Each row is a point. Examples show where two turns around zero, p and q, send a point. Where does a point land after both, in the order given? Backwards means that the second turn is done in reverse. Each puzzle has new turns, and all numbers are rounded.

Turn p:
[ 38 -23 -16] => [ -4 -47   5]
[ 28   7 -33] => [ 25 -34 -11]
[ 0 11 26] => [ 1 17 23]
[-66   6  23] => [-21  65 -17]
Turn q:
[ -8  19 -19] => [-25  10   8]
[  7 -43 -11] => [  3 -38 -23]
[-47  16 -35] => [-47 -10  37]
[ 19  29 -35] => [-37  27 -18]
[18 -6 54] => [56 12 -2]
[ 11 -14  46] => [49  0 -1]
Where do these land?
q, then p backwards: [ 25 -23 -25] => [-12 -22 -34]
q, then p backwards: [-46 -38 -20] => [ 51 -36  -1]
q, then p: [ 43 -19  12] => [ 22 -38 -20]
p, then q: [ 0 36  8] => [ 11  31 -18]
q, then p backwards: [-22  43  24] => [-3 25 48]

Turn p:
[-23  45   4  31] => [48 29  8 16]
[ -6   1   5 -20] => [-10  11  -4 -15]
[26  5 26  9] => [ 20 -24   8 -19]
[-1 -1 -6 -5] => [-5  2 -5  1]
[-26 -51 -15 -55] => [-78  18  -3 -12]
[-33 -10  -6  22] => [-4 18 25 28]
[62 11 -7 18] => [ 28 -53 -27   0]
Turn q:
[-1 -1 58 -8] => [ -8  16  11 -54]
[ 2 26 24 15] => [ 20  17 -14 -24]
[  9 -60 -35   8] => [ -5 -25  51  41]
[ 13   9 -10 -12] => [ -1 -18 -13   1]
[-23  26 -37  -4] => [ -6   9 -35  35]
Where do these land?
q, then p: [-18 -17  11 -10] => [ 6 24 12 -9]
p, then q: [ -9 -35 -16  10] => [ 4 37 17  3]
p, then q: [-17 -28 -42  -5] => [12 45 -1 27]
p, then q: [-32  26  23  -6] => [  6 -10 -36 -29]
p, then q backwards: [ 0 26 16 18] => [14  4  6 32]
p, then q: [76 28  8 -6] => [-23 -65  32  30]

Turn p:
[  8 -10  -1  37  13  30] => [ -7 -25  33  19  19  10]
[  0  11  19 -26 -19  10] => [-14  17   6 -29 -12 -11]
[ -1 -40 -11   5  18 -45] => [  9 -14 -38  45 -15 -10]
[-12   4   0 -22  32  -9] => [ -9  14 -28   4  24 -11]
[ 33 -11 -19  16  29 -11] => [ 28 -18   2  30  18 -21]
[-17  18  21   2  -5 -18] => [-5 33 -3  4 -9 14]
[-23   2  24 -38 -38  15] => [-34  15  -5 -44 -29   1]
[-45  25  -7 -37 -33  13] => [-18  15 -23 -58  -8  28]
[ 57   1 -25  62   2  14] => [ 50 -36  56  29  12  -1]
Turn q:
[ 10  20 -29 -16 -22  12] => [ 29  -1 -23 -17  -6  23]
[-46  -9 -28   5  -4   5] => [  2 -26  25   9 -23  33]
[ 20  48  28   0 -11  -4] => [-21  25 -50  -7  -1  -4]
[-23   4 -22 -14  30  -5] => [-10 -33  10  -2  18  23]
[ 23  15 -18  17  -8  13] => [ 25   8 -24  17   3   5]
[31  9 30 -7  5 33] => [  0  48 -10  -5  26  -3]
[-37 -45  -8 -14  -5 -31] => [ -6 -37  47 -17 -24 -12]
[ 38 -17  76  34  -1   0] => [-27  60   1  21   5 -62]
[-18 -26 -28  -4  14 -24] => [  7 -43  25   0   0  -4]
Where do these land?
p, then q: [  0  29   6  10   6 -14] => [ -5  13 -26   8  15   7]
p, then q backwards: [ 26   1 -53   4 -15 -15] => [ 22 -10 -53  -8 -19 -10]
p, then q: [ -5 -41  20  -9   6 -48] => [ 23 -25 -17  29 -47   2]
q, then p: [ -2  -9 -12  16 -19  41] => [ 13   8  46 -11   5  -3]
p, then q: [-26 -18 -23  33   3  36] => [ 2 21 55 14 13  9]
q, then p: [  4  44  29 -42 -13 -37] => [ -1 -12 -65 -41   3   7]
p, then q backwards: [ 18 -28  47   6  13  12] => [-17 -24  36  31  15 -18]
p, then q: [-17  21 -13 -18  20  25] => [-12 -17  11 -10  35  20]
